Each row is a point. The points of each table are mixes of a few directions, plus a little noise. How many directions does each table use, and how many do they share? Where both have some left over, give the other angles between the two spaces (their principal angles), to ten degrees, smallest first.

First, 6 rows:
[[ 0.93  0.04]
 [-1.90 -0.07]
 [-1.48 -0.08]
 [ 0.06  0.01]
 [ 4.29  0.15]
 [-1.87 -0.07]]
Second, 5 rows:
[[-2.57 -0.09]
 [ 0.29  0.02]
 [-2.20 -0.08]
 [ 1.23  0.05]
 [ 3.27  0.13]]
Directions: first 1, second 1, shared 1

First, 6 rows:
[[-3.52 -1.95 -0.57  1.20]
 [ 1.94  0.68 -0.83 -2.67]
 [ 0.94  1.49  0.64 -1.78]
 [ 1.39  0.20 -0.39 -0.54]
 [-0.98 -1.12 -0.72  0.45]
 [ 0.24  0.69  1.87  3.33]]
Second, 6 rows:
[[-0.85 -1.17  0.07  2.97]
 [-1.93  2.01  2.50 -0.53]
 [ 1.43  1.08 -0.62 -3.55]
 [ 1.22 -0.40 -1.15 -1.05]
 [-1.06  0.17  0.91  1.13]
 [ 1.19 -1.69 -1.71  1.06]]
Directions: first 3, second 2, shared 2

First (7 x 8):
[[-0.49 -1.99  0.23  0.25  1.20  0.20  1.07 -1.39]
 [-0.37 -1.41  0.17  0.13  0.82  0.13  0.75 -0.96]
 [-0.69 -2.75  0.30  0.28  1.62  0.28  1.44 -1.87]
 [-0.09 -0.33  0.04  0.00  0.18  0.04  0.17 -0.21]
 [ 1.25  5.12 -0.62 -0.54 -3.00 -0.46 -2.65  3.50]
 [ 0.97  3.85 -0.47 -0.42 -2.25 -0.35 -2.05  2.66]
 [-0.62 -2.50  0.29  0.29  1.49  0.25  1.31 -1.75]]
Second:
[[ 0.50  1.62  0.34  0.11 -2.77 -0.57 -0.95  1.54]
 [ 0.42 -2.87 -1.98  0.63  0.52 -0.36  0.89 -3.85]
 [-0.12  2.08  1.20 -0.35 -0.92  0.08 -0.75  2.60]
 [ 0.11 -0.50 -1.64 -0.30  2.88  0.52  0.19 -1.69]
 [-0.88  1.18  2.23 -0.48  0.61  0.55  0.04  2.72]
 [-1.14  0.30  2.88 -0.23  0.05  0.42  0.49  2.53]
 [ 1.10 -1.81 -3.04  0.62 -0.38 -0.65  0.09 -3.86]]
Directions: first 1, second 3, shared 1

First (9 x 12):
[[-1.48  2.70 -0.34 -0.30 -1.63  0.55  2.25  2.66  0.79  0.32  0.46 -1.73]
 [-0.19  1.04  0.58  2.31 -2.36 -5.27 -0.78  0.46  1.37 -0.09 -0.91  0.41]
 [ 0.36  1.88 -0.20 -0.93 -1.83  0.40 -0.08  2.36  0.40 -0.45  0.69 -2.34]
 [-0.02 -0.47 -0.59  0.82  3.95  1.11  2.75  0.43  0.24  1.20 -0.23  0.85]
 [ 3.24 -1.22 -0.30 -1.01  0.34 -0.81 -2.02  0.47 -0.18 -0.77  0.27 -1.20]
 [-0.75 -1.43 -0.17  1.17  4.48  2.11  1.67 -1.33 -0.28  1.12 -0.13  2.03]
 [-3.47 -2.31  0.13  1.11 -3.32  0.26 -1.28 -2.52  0.14 -0.32  1.91  1.83]
 [ 1.63 -1.32 -0.02 -2.49  0.71  0.94 -0.20 -2.09 -1.74 -0.32 -1.31  0.66]
 [ 0.63  1.18  0.93 -0.71 -0.37  0.70 -2.24 -0.48 -0.77 -0.70 -0.72 -0.47]]
Second:
[[ 0.70 -0.10 -1.58  0.81 -0.16 -2.09  0.79 -1.32 -0.06 -2.45  0.94  0.59]
 [ 1.16 -0.10  1.37  2.39 -0.28  3.04 -1.84  7.66 -0.94  4.02 -3.20  0.68]
 [-0.62  0.02 -0.02 -1.10  0.11 -0.49  0.33 -2.27  0.34 -0.65  0.85 -0.32]
 [ 0.85 -0.04 -1.23  1.08 -0.17 -1.38  0.40 -0.10 -0.24 -1.54  0.36  0.65]
 [-0.59  0.16 -0.04 -1.08  0.08 -0.38  0.28 -2.12  0.49 -0.57  0.75 -0.50]
 [ 1.01 -0.17 -0.13  1.76 -0.12  0.44 -0.49  3.13 -0.55  0.65 -1.08  0.67]
 [-0.82  0.06 -0.09 -1.36  0.22 -0.68  0.48 -3.05  0.50 -0.92  1.12 -0.52]
 [-0.44  0.01 -0.49 -0.82  0.11 -1.05  0.69 -2.80  0.38 -1.36  1.15 -0.14]
 [-2.70  0.46  2.76 -4.01  0.57  2.49 -0.46 -3.21  0.95  2.50  0.36 -2.09]
 [ 1.56 -0.19 -0.67  2.53 -0.30  0.00 -0.41  4.07 -0.82  0.21 -1.33  1.10]]
Directions: first 6, second 2, shared 0; angles 50, 60
